Rows are points. Each copy is the shape, with its points in the same order, stretched, turned, moved and blurred by noise. Is it also mirrored, or only turned?

Shape (5 x 2):
[[-47 -28]
 [ 12  10]
 [  6  13]
 [ 24 -15]
 [ 12 -38]]
Copy 1 (5 x 2):
[[ 55  -5]
 [-20   2]
 [-14   7]
 [-17 -24]
 [  5 -42]]
Copy 1 is: mirrored
Copy 2 (5 x 2):
[[  4 -48]
 [  0  18]
 [  6  15]
 [-29  13]
 [-41 -10]]
Copy 2 is: mirrored
Copy 3 (5 x 2):
[[-48 -36]
 [ -1  20]
 [-10  21]
 [ 16  -2]
 [ 10 -29]]
Copy 3 is: only turned
Copy 4 (5 x 2):
[[-60 -17]
 [  8   6]
 [  5  -4]
 [ -7  32]
 [-29  32]]
Copy 4 is: mirrored

Shape (8 x 3):
[[  2   2  39]
 [ 21  11  -8]
 [-31  -4 -45]
 [-13  15  42]
 [-28 -44 -33]
 [ -1 -21   7]
 [ 34  14 -19]
 [ 48   2  -4]]
Copy 1 (8 x 3):
[[  4  13  36]
 [ 15  17 -18]
 [-27 -25 -42]
 [-16  22  37]
 [ -4 -59 -21]
 [  9 -17   9]
 [ 25  22 -30]
 [ 45  19 -13]]
Copy 1 is: only turned
Copy 2 (8 x 3):
[[ 39  -9  14]
 [ -7  15  19]
 [-39 -21 -34]
 [ 45  -7  -8]
 [-39 -60 -10]
 [  4 -28  14]
 [-17  21  25]
 [ -6  16  45]]
Copy 2 is: mirrored
Copy 3 (8 x 3):
[[-28  -1 -13]
 [ 18   7 -20]
 [ 37   6  41]
 [-35  13  -3]
 [ 28 -35  47]
 [ -3 -20   5]
 [ 32   4 -28]
 [ 27 -13 -41]]
Copy 3 is: mirrored

Shape (9 x 4):
[[ 39 -31  -7 -21]
 [-16  15 -18  30]
 [ 27  24  39  -9]
 [ 17  11  20  -5]
 [  1   3  48 -16]
 [-26  -2 -13   4]
 [-35   9  13  56]
 [-37  21 -13  39]
 [  6  -9 -10  -6]]
Copy 1 (9 x 4):
[[ 17 -11  32  55]
 [ -1  -5 -38   0]
 [ 59   5  15  -5]
 [ 35  -4  10   0]
 [ 35 -21  35 -26]
 [-18  -4 -10  -3]
 [  9 -33 -50 -32]
 [ -4  -4 -50 -33]
 [  5  -6   3  14]]
Copy 1 is: mirrored
Copy 2 (9 x 4):
[[ 53 -33 -12   4]
 [-30  -4 -25  26]
 [ 16  30  26   7]
 [ 10  13  14  10]
 [  3   7  45  -9]
 [-29 -23  -9   3]
 [-59  -1  14  44]
 [-60   0 -10  28]
 [ 12 -16  -9   2]]
Copy 2 is: only turned

Shape (10 x 6):
[[ 16   4 -15 -21  -1   6]
 [  7 -10  11  17  18 -17]
 [ -9 -42  43  -5   9  23]
 [-20  22 -15   0 -19 -49]
 [ 17  -7  39 -23  16  10]
 [ 31 -29  40  18  20   8]
 [-11  15   2 -35 -19  17]
 [ 34  12 -18 -24 -26   9]
 [  4  22   0  -5  -5  19]
 [-12   5 -13 -12   9 -16]]
Copy 1 (10 x 6):
[[ 11  -9   7 -21   4   2]
 [ -7  12 -20  24  12  -4]
 [-48  -9 -11   9  10  42]
 [ -5  22  -4 -15 -22 -50]
 [ -8  13  -6  -6   7  42]
 [ -5  -1 -28  28  12  39]
 [ -7  -3  27 -33 -13   7]
 [ 32 -23   9 -26 -17   5]
 [  6   0  27  -1  -3   6]
 [ -6   7   5 -17  10 -22]]
Copy 1 is: mirrored
Copy 2 (10 x 6):
[[ -7  11 -27 -35   0 -13]
 [  0   0  13  11  12 -17]
 [-31 -29  38 -14 -14  -1]
 [ 60  11 -16 -15 -16   5]
 [-32   8  31 -24  10  -9]
 [-35   4  30  13   6 -26]
 [ -2  10 -12 -48 -25  11]
 [-15  33 -30 -37 -21 -26]
 [ -9  30 -18 -21  -6  11]
 [ 17 -13 -14 -21   7   8]]
Copy 2 is: mirrored
Copy 3 (10 x 6):
[[ 12   6 -26 -10  -5   3]
 [  2 -11  16   8  20 -13]
 [-17 -41  27 -18  10  32]
 [-24  27  -7  14 -22 -46]
 [  8 -11  21 -38  14  14]
 [ 22 -31  36  -5  26  17]
 [-14  17 -19 -23 -22  16]
 [ 29  16 -31  -7 -30   4]
 [  0  25 -11  -3  -1  23]
 [-17   7 -18  -4   6 -17]]
Copy 3 is: only turned
Copy 4 (10 x 6):
[[ 19  -6  -6 -25   5  17]
 [ -6 -13  24  16  16  -4]
 [-16 -37  55   2 -21  36]
 [-15  20 -20  -5 -10 -39]
 [  9 -11  55 -23   3  20]
 [ 16 -30  59  23  13  19]
 [ -1  11   4 -39 -22  23]
 [ 47   3 -11 -27  -7  12]
 [  9  17   4 -13   1  30]
 [-17  -3  -6 -18   7  -3]]
Copy 4 is: only turned

Shape (12 x 8):
[[-24  10  -6  18 -11   1 -11  -6]
 [-12  18   0  23  31 -27 -16 -14]
 [-19   1  16  11   2  25  34  17]
 [-14  31 -16  -1  -2  22  28   9]
 [-27  -9  -4  17   4   1 -17 -21]
 [ 13 -21  -9  20  20 -11 -15 -30]
 [ 25 -22  42 -46  -6 -27 -25  21]
 [ 31 -29  44 -19 -23 -49  -4   9]
 [-39  35   1  12  13  19  20 -42]
 [ -3  -2  39   0   2  36  13  28]
 [-18  -9   6 -18   8  20  22  11]
 [ 39  -5  36 -22 -19  -9 -15   5]]
Copy 1 (12 x 8):
[[-25  -5  -4   3   0  -1 -16 -14]
 [-18  -4   2   6  40  10 -13  10]
 [-11  13  21 -14 -20   9  26 -28]
 [-15  36   4 -16  -2  -2   4 -37]
 [-21 -16 -10   7   9  18 -15 -17]
 [ 16 -18  -2   9  15  29 -29   6]
 [ 27 -24 -28 -35 -31   3  13  47]
 [ 40 -36 -17   4 -32 -19  16  46]
 [-41  30  -9  24  22  21   5 -33]
 [-10   5  18 -26 -41  22  25  -4]
 [ -3   2  -5 -28 -14  15  22 -27]
 [ 30  -3 -24  -9 -36   8  -2  41]]
Copy 1 is: mirrored
Copy 2 (12 x 8):
[[-11 -13 -11   9 -25  16  -8 -27]
 [  2  -1 -44   4 -10 -19   7  -6]
 [-10   9  18 -12  -8  30  21 -22]
 [ -4  12   8 -21 -20  45  -9   6]
 [  7 -22 -19   9 -12  12   2 -43]
 [ 38 -19 -23  24 -12  -7  16 -10]
 [ 18 -45  28 -19  23 -30   5  21]
 [  7 -31  44   2   2 -50   6  20]
 [  3  21 -27 -20 -15  20 -22 -38]
 [-13   2  31   0  29  24  12 -13]
 [ 14  -3  24 -27  -6  30  17  -9]
 [ 19 -23  39   4  24 -16 -15  19]]
Copy 2 is: only turned
Copy 3 (12 x 8):
[[  0  29  -4   6   9 -23   6  10]
 [ 47  11 -17  -7  26 -12   6  -2]
 [ 17  15  47 -18   9   1  12  25]
 [ 15  16   2 -26   9   5  35  42]
 [ -1   7   6   5  32 -30  -4   0]
 [ 12 -25   6  -2  11 -42  -7  -9]
 [ -6   1  19 -19 -57  14 -60  -9]
 [-11   5  29   0 -54   1 -32 -45]
 [ 15  24  -7 -48  47 -18  27  -5]
 [ 16  15  57 -28 -14   6 -22  33]
 [ -1  -4  29 -20  10  16  -1   8]
 [ -1   7  21 -31 -60  -8 -34  -3]]
Copy 3 is: mirrored
Copy 4 (12 x 8):
[[-18   9   1  29   5  20  19  10]
 [-19  25  26  22  37  -5   4   6]
 [ 27 -24  -9  13  11  46  26  10]
 [  9  -8 -32   6  16  24  23  -4]
 [-25  13  16  35  12  29   4   1]
 [-15   6  24  33  21   8 -36  -3]
 [  7 -11  42 -37 -45  10 -17   1]
 [ 10 -33  44 -10 -36  -6 -15  12]
 [-10   8  -5  45  36  23  43 -29]
 [ 40  -8   3  -6 -17  54  19   8]
 [  9 -23  -4  -5   5  45  11  -9]
 [ 19  -8  19 -11 -45   2 -15  -3]]
Copy 4 is: only turned

Shape (13 x 9):
[[ 10  10  -4 -17 -11 -60  -2  -3  11]
 [ -1   7  -6   3 -13   7  10   5  -1]
 [  8  12  -4 -12  58  -4  -1  -7   6]
 [  3 -16 -21  -9  -2   8  -8   6 -44]
 [-21  13 -20  -8  21 -10   7 -10   9]
 [  5  14 -28   2   5   9 -26 -24  14]
 [ 11   4 -25  29  49  10   6   8  14]
 [-16 -15 -12  -6   4   7   9 -18  17]
 [ -3  15  57  -9  14 -20   2   8  13]
 [ -5  14  13 -15 -16  -2  -1   3  11]
 [ -4   4 -22  -6 -13  14 -19   8  17]
 [ 14   9  11 -14  -4   7   9   3  -5]
 [-21  10  -1 -11 -11  -6  -3 -26   4]]
Copy 1 (13 x 9):
[[ 11   7  -9   6 -17 -36  24  39   2]
 [-12   5   1   5 -15   0   1  -4 -13]
 [ 19  31 -12 -22  31  14  -7  13  -9]
 [ -3   5  21 -15   0 -21  19 -44  -7]
 [ -3  12 -19   0  23   6  17  11 -24]
 [-17  25 -42  -8  11 -14  -3  -8 -12]
 [ 24  36 -19  14  27  28 -15 -12   0]
 [-11  -7 -28  -8   8  19  20   4  -6]
 [  2 -18  20 -16  -1  -3 -28  51   0]
 [-24  -1   5  -7 -15  -8  -1  21 -10]
 [-35  19  -8   4   1  -5   7  -6   0]
 [ -8  10  10 -17 -21   0  -7   7 -10]
 [-21 -13 -24 -13   2 -13  10  13 -25]]
Copy 1 is: mirrored
Copy 2 (13 x 9):
[[ -5   0 -24 -14  -8 -41 -11 -30 -20]
 [ -8   7   0  10  -1   6  10  18 -11]
 [  6  15 -17  -4  55 -10  -4  -2  23]
 [-18 -27  -6 -12  23  18   7  30 -11]
 [-26  20 -14   5  20  -3 -12  -2   9]
 [ -4  19  -6  -3  24  30  -5 -21 -15]
 [  6   0  -2  39  45  17  -1  -3  20]
 [-22  16   7  -4  -3  13   9  -2  18]
 [ 19  29  19 -24  10 -52 -12  20   1]
 [  2  25  -2 -13  -9 -12  -1  14 -12]
 [  2  10 -11  -2  -9  26 -11   5  -9]
 [  7  15  -4 -11  11 -11  19  23  -5]
 [-26  29   7 -17   2  -1  -1   0 -12]]
Copy 2 is: only turned
Copy 3 (13 x 9):
[[-22  23   9   3 -29 -29  11  20  12]
 [ -6  18   8   6   0   9   4   1 -11]
 [  3  -2  10   0  22 -27  19 -23  16]
 [-20 -16  -8   4 -11   6   0 -12 -28]
 [-13  14  10  24  17 -17  19  -8   1]
 [ -9  18  -1  31   7 -12 -18 -23   5]
 [ 30  15 -22  13  28 -12  22 -23  14]
 [-14   1   7  26  11  12   6  -2  14]
 [ -2  -1  35 -27  17 -13  -1  32   7]
 [-20  20  23  -4   2   2  -9   9  -4]
 [-22  27  -7  10  11   9 -16 -11   0]
 [-10  11  22 -12  -5   5   0  -4  -7]
 [-24   5  25  26   3  -5  -7   8  -6]]
Copy 3 is: only turned
